Every row gives one point. The ring and each string are closed loops that go straight from each point to the next, and from the last back to the first. Before rounding, they use only three directions, however many columns there are. Count how often each string passes through the ring. Passing back the other way cancels.

Ring (8 x 4):
[[ 31   6 -16 -23]
 [  7   8 -44  -6]
 [-12   8 -45   5]
 [-33   5 -24  16]
 [-31  -1  -7  17]
 [ -3 -12  12   9]
 [ 19 -12  15  -4]
 [ 34  -2   4 -21]]
String (25 x 4):
[[ 25  -5 -18  -8]
 [ 45  -3 -21 -21]
 [ 48   6 -17 -32]
 [ 52   7 -17 -36]
 [ 36  16  -2 -38]
 [ 11  13   0 -21]
 [ 17  -1  -9 -10]
 [ 34 -11  -8  -9]
 [ 48 -17  10 -14]
 [ 36 -14  25 -13]
 [ 30 -23  22  -1]
 [  8 -11  32  -2]
 [ -5   0  15  -3]
 [  5  -7 -11   3]
 [  3 -18   1  13]
 [  2 -27  10  21]
 [ -8 -17  27  14]
 [ -6  -2  16   0]
 [  2  -2  -1  -1]
 [ 12 -10  -7   2]
 [ 39 -27  10   0]
 [ 42 -19  10 -10]
 [ 45  -2  24 -31]
 [ 25   8   9 -26]
 [ 18   7  -2 -20]]
Times through: 4
String (13 x 4):
[[ 36   8 -45 -22]
 [ 18  -2 -50  -1]
 [  1   0 -30   2]
 [-14  10 -19  -1]
 [-41  15 -20  10]
 [-60   7  -8  26]
 [-22 -14  -5  24]
 [ -1 -17   0  15]
 [ 18 -27  17  11]
 [ 22 -15  -5   1]
 [ 14   0   0 -11]
 [ 21  10   4 -26]
 [ 39  21  -9 -44]]
Times through: 2

Ring (7 x 11):
[[ 24 -21  14   2 -33  11  -3  -2 -15 -38  19]
 [ 34  -5  17   2 -30   2  -2   1 -13 -34  16]
 [ 25  11  16  -5 -16  -8   1  18  -6 -17   5]
 [  3  22  14 -13   2 -14  -1  27   2   2  -9]
 [-18  16  12 -14   9  -8  -5  20   5   8 -16]
 [-15  -5  10 -10  -3   3  -6  14  -1  -5  -5]
 [  6 -25  11  -3 -25  13  -4   6 -11 -28  13]]
String (28 x 11):
[[ 17  -4   9 -15 -15  -6   7  49  -5 -11  11]
 [ 10  13   9 -20  -2 -16   8  57   1   3   0]
 [  2   7   9 -17  -3 -10   4  44   0   0  -1]
 [  0   2  10 -14  -5  -5   1  34  -1  -4   0]
 [-18  12   7 -22  11 -11   1  48   6  14 -12]
 [-30  31  12 -18  23 -15  -7  24  11  22 -27]
 [-10  30  18  -5   8 -10 -11  -7   4   3 -20]
 [  0   8  14  -6  -6  -3  -5   8  -2  -9  -5]
 [-12 -12   7 -15  -6   3  -1  33  -2  -5   1]
 [-31 -16   4 -19   2   6  -2  37   1   4  -5]
 [-29   7  11 -12   9  -1  -9   9   4   6 -17]
 [-16  26  17  -4   8  -7 -13 -13   4   2 -21]
 [-32  -1   7 -17   9   0  -5  27   4   9 -13]
 [-24 -13   4 -21   2   2   1  46   1   4  -3]
 [-12   0   9 -15  -1  -2  -2  30   0   0  -5]
 [ -5  -1  10 -13  -4  -3  -1  30  -1  -4  -1]
 [-15   6   7 -21   6  -9   2  48   4  10  -8]
 [-15  30  11 -21  17 -19   0  44   9  20 -19]
 [ -1  44  19  -7  11 -20  -8   2   6   7 -22]
 [  7  17  17  -4  -6  -7  -6   3  -2  -9  -6]
 [ 14  -7   9 -14 -15  -4   6  44  -6 -13  11]
 [ 27   0  11 -14 -18  -9   9  49  -7 -14  13]
 [ 30  11  15  -7 -17 -11   4  28  -6 -16   8]
 [ 32  24  20  -2 -14 -13  -1   8  -5 -17   2]
 [ 35   3  14  -7 -23  -8   5  30  -9 -22  14]
 [ 27  31  22   0 -10 -14  -5  -4  -3 -14  -4]
 [ 15  22  19  -2  -8  -9  -6  -2  -3 -12  -5]
 [ 11   9  15  -5 -11  -5  -3  10  -4 -13   0]]
Times through: 3
String (28 x 11):
[[ -6  -1  11 -10  -6   0  -4  16  -2  -7  -3]
 [ -7  23  17  -5   3  -7 -10  -5   2  -2 -15]
 [-30  28  12 -15  20 -12  -8  16  10  19 -26]
 [-30  17   7 -25  19 -13   0  49  10  23 -19]
 [ -7   5   9 -17   0  -7   2  41   1   3  -4]
 [  5  11  15  -6  -7  -5  -5   8  -2 -10  -4]
 [  3  35  19  -4   4 -15  -8  -3   3   0 -16]
 [  6  35  20  -2   2 -14  -9  -7   2  -3 -15]
 [ 13  36  18  -8   2 -19  -2  16   2   1 -11]
 [ 22   8  10 -17 -11 -14   9  56  -3  -6   8]
 [ 16  -7   9 -14 -16  -4   7  47  -6 -13  12]
 [ 11   5  14  -8 -11  -5  -1  19  -4 -12   2]
 [  8  27  20  -2  -3 -10  -8  -8   0  -8 -11]
 [  7  40  19  -8   6 -20  -4  10   4   4 -16]
 [  1  13   8 -22   3 -16   7  60   3   8  -3]
 [ -4   5   7 -20   1 -10   5  53   1   5  -2]
 [  3  12  15  -6  -6  -5  -5   9  -2  -8  -5]
 [  3   5  13  -8  -8  -3  -3  15  -3  -9  -1]
 [  2  15  16  -4  -5  -5  -7   1  -1  -8  -7]
 [-14  27  17  -6   9  -9 -11  -6   5   4 -21]
 [-29   5  10 -13   8   0  -8  14   4   6 -15]
 [-24 -29   3 -18  -7  11  -1  39  -3  -5   4]
 [ -3 -20   7 -12 -15   7   0  29  -6 -14   8]
 [  3   8  15  -4  -8  -2  -7   1  -3 -12  -4]
 [ -9  10  16  -2  -3   1 -11 -11  -1  -9 -10]
 [-18 -15   9  -9  -7   9  -7   9  -3 -10  -2]
 [-20 -32   3 -16 -11  13  -1  34  -5 -11   7]
 [ -9 -24   5 -15 -13   8   1  37  -5 -11   8]]
Times through: 5

Ring (8 x 14):
[[  1 -23  24  11  22   2   4   7  -7   2 -14  14  20  19]
 [  7  -4  37  28  18  23  -3  -4  -5  17 -13  -9  11  35]
 [ 18  17  31  37  11  38 -14  -7   1  22 -14 -30  -2  29]
 [ 28  28   5  33   6  37 -26   1  11  11 -16 -35 -16   0]
 [ 30  20 -19  17   4  18 -27  13  15  -5 -19 -21 -15 -28]
 [ 26   3 -26   0   7  -4 -18  24  11 -16 -20  -2  -2 -39]
 [ 14 -24 -16 -14  14 -25  -1  29   1 -20 -20  22  20 -30]
 [  5 -33   1  -9  20 -22   5  22  -5 -14 -17  28  25 -10]]
String (29 x 14):
[[  5 -39   6 -18  19 -33  13  27  -9 -12 -19  31  38  -7]
 [ 11 -22  20  -4  14 -13   8  17  -9   3 -19   9  33   9]
 [  9 -14   2   8  18   0  -6  13   1  -7 -15  11   9  -6]
 [ -1 -26   1   8  25  -3  -3  12   0 -14 -12  26   8  -5]
 [ -9 -40  26   6  29  -8  11   8 -11  -4 -12  32  27  22]
 [  1 -27  40   7  21  -3  13   7 -14  11 -15  11  34  33]
 [ 13 -10  25   8  13   2   2  10  -6  10 -18  -3  24  16]
 [ 12  -3   7  18  16  13 -11   7   3   0 -15  -2   1   1]
 [  2   0  29  41  23  37 -12 -10   0  12  -9  -7  -7  31]
 [  5   6  54  46  20  45  -6 -17  -6  30 -10 -22   4  57]
 [ 10  16  39  49  17  50 -15 -15   1  25 -10 -28  -9  42]
 [ 16  16  60  40  11  42  -4 -13  -8  39 -14 -39  13  59]
 [ 20  10  49  26   8  27  -1  -4  -8  32 -17 -32  20  44]
 [ 18   5  11  20  12  18 -12   6   3   6 -16 -13   2   4]
 [ 22  28  -4  42  11  45 -33  -4  16   4 -12 -29 -30  -6]
 [ 29  41  -5  47   6  54 -39  -6  19   9 -13 -42 -37  -6]
 [ 36  42   5  38   0  46 -31  -2  14  18 -18 -51 -21   0]
 [ 28  15  15  16   3  17 -11   9   2  15 -20 -29   9   6]
 [ 20   1  11  10   9   7  -7  11   1   6 -19 -11  12   2]
 [ 25  17 -22  21   8  20 -28  11  16 -10 -16 -14 -20 -29]
 [ 34  25 -44  16   3  18 -37  18  24 -19 -18 -18 -30 -54]
 [ 36  15 -38  -1   0  -2 -26  27  17 -17 -22 -13 -10 -53]
 [ 28  -2 -11  -9   4 -14  -7  26   4  -7 -23  -5  17 -27]
 [ 21  -8   1  -3   8  -9  -3  21   0  -3 -21  -1  19 -12]
 [ 20 -13  -1 -10   9 -17   0  24  -1  -5 -22   5  24 -15]
 [ 16  -8  -5   3  12  -3  -8  18   3  -8 -18   4   9 -15]
 [ 14 -12 -23   1  15  -7 -13  21   8 -21 -17  15   0 -33]
 [ 10 -29 -30 -15  18 -28  -6  31   5 -31 -18  34  11 -43]
 [  6 -41 -12 -23  19 -39   8  32  -4 -24 -19  40  31 -27]]
Times through: 5
